Rows are points. The points of each table are mixes of a few directions, plus a little noise. How many directions does each table use, and how many do they share? Where both have some left over, give the other angles between the two spaces (their principal angles), to ten degrees, smallest first.
(in the rows, 128 means zero)

First (7 x 3):
[[114 137  58]
 [136 122 171]
 [139 119 186]
 [116 138  64]
 [135 122 167]
 [126 129 114]
 [129 127 135]]
Second (6 x 3):
[[ 93 114 148]
 [155 139 113]
 [142 133 120]
 [101 117 143]
 [197 154  90]
 [ 81 110 155]]
Directions: first 1, second 1, shared 0; angles 70

First (8 x 4):
[[164  94 186 191]
 [114 142 160 136]
 [ 91 164 144 108]
 [146 111 137 147]
 [158  98  99 135]
 [128 127  92 107]
 [ 97 158 122  99]
 [126 130  84 101]]
Second (8 x 4):
[[133 124 140 128]
 [102 147  64 131]
 [153 110 189 125]
 [132 127 135 128]
 [112 139  89 129]
 [145 115 169 126]
 [152 111 183 125]
 [ 96 150  48 131]]
Directions: first 2, second 1, shared 0; angles 40

First (6 x 6):
[[139 170 121 115 105  92]
 [182  85 136 143 123 152]
 [ 59 112 110 107 139 145]
 [122 103  70 106 116 147]
 [129 138 152 122 119 114]
 [138 160 177 177 164 116]]
Second (6 x 6):
[[177 122 184 133 108 111]
 [ 66 132  63 118 150 148]
 [151 109 184 113  99 115]
 [100 139  82 133 149 140]
 [104 133  98 127 140 136]
 [169 132 157 143 123 117]]
Directions: first 4, second 2, shared 2

First (7 x 8):
[[114 101 124 122 168 115 124 123]
 [ 89 107 159 100 182 116 141 113]
 [147 194 127 108 124  89 125 157]
 [180 149  79 153  95 115 101 157]
 [142 151 125 129 111 123 125 139]
 [124  92 142 163  56 204 143  99]
 [102 101 145 120 156 130 136 114]]
Second (7 x 8):
[[134 156 183 121  83 110 145 138]
 [119 165  99 109 150 138 127 132]
 [118  71 184 163  66 186 149  90]
 [114 146 105 107 116 113 138 147]
 [154 116 137 141 158  96 107 130]
 [154 116 140 148 165 128 106 111]
 [105 128  46 106 157 124 124 146]]
Directions: first 3, second 4, shared 2; angles 80

First (10 x 8):
[[178 139  77 177 141 182 167 214]
 [129 114 117  95  69 132 103 104]
 [104 110 113 136 148 170 147 150]
 [167 130 103 119  76 152 140 143]
 [ 96 132 116 137 141 156 120 129]
 [143 133 137 145 155  71  90 134]
 [ 86 158 169 126 155  82  96  69]
 [113 110 145 110 130 142 159 118]
 [136 112 151 124 149  85 123 125]
 [130 142 153 112 115 111 138  97]]
Second (8 x 8):
[[166 129 131 102  76 141 169 122]
 [140 109 123  98  81 141 140 119]
 [138 169 152 153 163  97 136 120]
 [ 88  90 100 130 140 151  89 146]
 [157 129 120 122 104 151 165 143]
 [ 71 102 113 144 171 125  65 134]
 [152 132 141 101  85 120 148 105]
 [113 165 143 175 202  98 111 135]]
Directions: first 5, second 3, shared 3

First (9 x 9):
[[113  81 139 156  85 124 142 151 170]
 [122 137 135 132 105 134 122 134 143]
 [135 155 146 137  75 148 123 121 149]
 [108  54 124 150 132 106 148 157 152]
 [115 145 117 111 159 122 112 135 116]
 [102 161 127 116 124 131 101 146 141]
 [204 195 141 117 114 163 141  53  75]
 [106 161 109  98 182 118 100 138 105]
 [148  64 114 136 175 107 163 117 100]]
Second (9 x 9):
[[153  59 102 129 123 115 149 108 144]
 [102 139 143 134 102 155 131  99 103]
 [ 92 190 158 130 117 154 113 127 100]
 [114 144 138 130 119 140 126 121 116]
 [140  93 114 129 124 123 138 117 135]
 [105 146 142 132 111 148 126 111 108]
 [193  95  92 114 187  65 125 192 188]
 [122 213 148 119 162 119  96 186 133]
 [133  75 115 134 107 134 148  91 125]]
Directions: first 3, second 2, shared 0; angles 30, 60

First (11 x 11):
[[116 126 105 165 134 164 116 112 127 128 134]
 [166 167 172 123  99  74 109  95 115 135 142]
 [134  81 198 134 120 185 120 151 130 130 123]
 [155 139 160  84  87  67 114 112 144 141 132]
 [125 156  80 157 134 123 109  98 129 136 134]
 [103 153  90 137 169 115 189 147  89  87 135]
 [131 143  95 160 129 141  82 103 142 156 125]
 [104  70  95  76  95 135 134 138 187 133 119]
 [142  82 175  88 127 151  98 178 160 169  92]
 [118 152 122 151 163 129 169 139  85  97 137]
 [115 141 118 136 149 124 168 138 100  97 136]]
Second (11 x 11):
[[111 145  81 185 121 178  95  85 106 140  95]
 [112  69  98 134 154 134 131 114 163 154  70]
 [140 101 138  72 138  72 148 116 139  90 142]
 [163 173 165 128 132 131 109 139 121  69 147]
 [148 208  96 161 116 150  67 121 132 126 133]
 [105 134  94 130 104 134 128 138 132 166 156]
 [131 103 136  90 139 115 140 163 165 109 161]
 [126  90 158 108 140 117 159 151 141 131 129]
 [142 127 183 138 129 112 150 150 108 181  85]
 [118 159 162 143  94 133 150 136  70 156 158]
 [117  98  95 119 139 136 128  94 131  79 131]]
Directions: first 5, second 6, shared 2; angles 30, 30, 90

First (10 x 12):
[[112  80 121 145  94 166 162 142 107 203  96 128]
 [134  93 142 134 104 162 169 103 108 183  85 121]
 [100 122 101 141 119 124 110 177 130 142 150 139]
 [ 96 135  94 138 130 111  94 189 139 117 168 141]
 [156 180 144 106 170  90  97 101 150  45 155 126]
 [177 163 167 101 159 112 136  56 135  71 115 116]
 [ 92 124  90 142 120 123  99 194 136 136 164 141]
 [128 151 124 125 142 109 104 134 140  96 150 130]
 [156 130 156 117 135 133 147  80 124 120 102 119]
 [133 102 139 131 112 152 158 106 112 166  95 123]]
Second (11 x 12):
[[111  59  90 145  92 129 131  79 145 175 102 152]
 [124 113  92  93 101 128 135 112 107 162 119 135]
 [124 173 150  94 172 123 107 147 141 126 103 123]
 [127 152 130 107 160 154  97 119 148 132 114 133]
 [123 162 168 126 163  96 128 162 141 112 109 118]
 [120 109 107 125 107 131 128 115 115 148 104 129]
 [124  75 120 161 103 111 152 103 155 139 153 147]
 [153 186 111  27 116 101 168 171  67 131 190 118]
 [134 143 141 149 146 154 107 129 135 105 131 121]
 [155 117 137 217 116 183 119 124 120  59 194 119]
 [116 121 158 163 132  93 135 147 135 120  93 118]]
Directions: first 2, second 5, shared 0; angles 40, 80

First (9 x 14):
[[129  95 128 151 116  84 107 129 120 132 126 130 136  95]
 [127 176 128  94 145 190 158 125 138 121 131 125 116 173]
 [126 193 127  83 149 211 169 124 142 120 133 125 111 191]
 [128 137 128 121 131 140 134 127 131 127 129 127 126 137]
 [126 161 127 106 139 171 149 126 135 124 131 126 120 160]
 [130  48 129 184 102  26  79 132 111 138 122 132 147  51]
 [129  97 129 150 118  87 108 130 122 132 125 130 136  97]
 [129  72 130 166 109  56  94 131 115 135 124 131 142  74]
 [126 175 127  96 144 188 157 126 138 122 132 125 116 173]]
Second (10 x 14):
[[161 134 138 121  96 125 132 191 202 126 155 100 115 129]
 [100 142 162 134 141  98  77 122 112 162 151 139 156 157]
 [ 85 164 159 188 143 106 137  79  99 117  90 143 160 120]
 [131 124 136 118 125 147 122 108 131  93  94 136 151 129]
 [123 105  89 116 162 129 148  90  65 119 105 143 126 127]
 [128 159 145 169 107 134 134 119 166  92  96 119 155 116]
 [139 120 153 106 129 100 136 184 154 153 164 117 106 139]
 [123 121 157 108  97 170 168 153 148 159 152 134  52  85]
 [127 146  98 163 121 135 113  99 125 115 116 122 153 128]
 [163  67  41  56 158 136 116 133  78 144 157 127 106 154]]
Directions: first 1, second 6, shared 0; angles 70

First (9 x 18):
[[126 100 126 125 135  99 116 153 162 113  79 167 152 156 128  87 124 138]
 [124 156  99 168 129 148 111 139  93 148 140 119 118 127 133  92 155 148]
 [142 164 128 136 107 180  89 166 177 109  99 164 125 139 121 165 134 145]
 [151 162  78 203 111 183 128 132 102 122 115 143  98 120 160  69 157 145]
 [143 131 113 152 117 159 149 111 110 139 161  99 110 119 170 114 133 119]
 [117  79 145  73 135  62 172  91  80 131 111 144 170 139  48 152 112 131]
 [103 137 169  87 142 135 103 140 166 159 213  47 123 121 182 178 116  99]
 [137  97 135 106 124 105 151 116 137 111 101 152 144 137 108 135 112 124]
 [112 127 158 101 155  82 134 108 121 120 133 114 111 103 105 158 112 102]]
Second (11 x 18):
[[147 109 144 101 102 171 142 121 173 133 170  94 137 139 181 169 110 108]
 [113 144 115 150 149  93 116 134  91 124  94 157 120 118  85  94 142 144]
 [127 129 127 129 129 126 127 128 127 128 126 129 127 128 126 127 129 130]
 [113 143 116 149 148  96 117 133  93 125  96 155 121 121  87  97 142 143]
 [153 102 150  91  94 184 147 119 190 133 183  81 141 142 198 182 105 101]
 [138 117 137 112 113 150 136 124 154 131 150 109 132 134 157 151 118 117]
 [110 146 113 153 152  89 114 134  85 124  89 161 119 119  79  90 144 147]
 [107 150 110 158 157  81 112 136  76 122  82 166 118 117  69  83 148 150]
 [140 116 137 112 114 152 137 124 155 131 152 107 133 134 159 152 118 116]
 [157  99 153  88  90 191 150 118 197 135 191  76 141 144 208 188 101  98]
 [104 154 107 163 161  73 109 137  68 122  73 174 117 114  59  75 151 154]]
Directions: first 6, second 1, shared 1

First (8 x 18):
[[110 130 128 155 135 128 119 149 129 163  99  91 114 142 113 148 165 134]
 [123 152 133  66  98 127 139  99 130 124 167 176 139  99 140 122 102 139]
 [100 111 116 124 158 160 143 129 132 126 104 109 145  89 149 102 114 118]
 [160 125 127 168 108 141 106 140 119 143 144 106 120 158 116 153 147 108]
 [110 129 157 147 185 133 111 130 149 112 110 121 141 142 100  98 132 139]
 [110  91 115 155 164 119 115 120 108 121 122 105 173 177 125 101 125  89]
 [148 140 119 101  86  99 149 127 125 121 138 158  97 113 142 150 121 147]
 [161 146 131 111  90 121 142 131 132 116 144 157  91 105 137 149 120 149]]
Second (9 x 18):
[[147 121 121 136 114 123 125 127 116 124 141 131 128 144 131 136 123 115]
 [156 119 120 138 105 122 124 127 115 120 147 131 128 150 130 137 125 109]
 [106 136 135 118 145 134 131 129 140 134 112 126 128 110 127 119 132 143]
 [118 130 131 124 136 130 130 129 133 131 122 127 129 121 127 126 131 134]
 [158 119 118 139 106 120 123 126 114 122 146 131 128 151 130 138 125 109]
 [152 121 120 137 109 121 124 127 115 121 145 132 128 147 130 137 124 112]
 [145 122 121 135 114 123 125 127 120 124 140 130 128 143 129 134 124 114]
 [162 115 116 142 104 119 122 126 110 120 150 131 128 153 132 139 122 105]
 [  7 169 170  78 222 160 149 136 192 159  45 114 131  33 114  87 147 207]]
Directions: first 6, second 1, shared 1
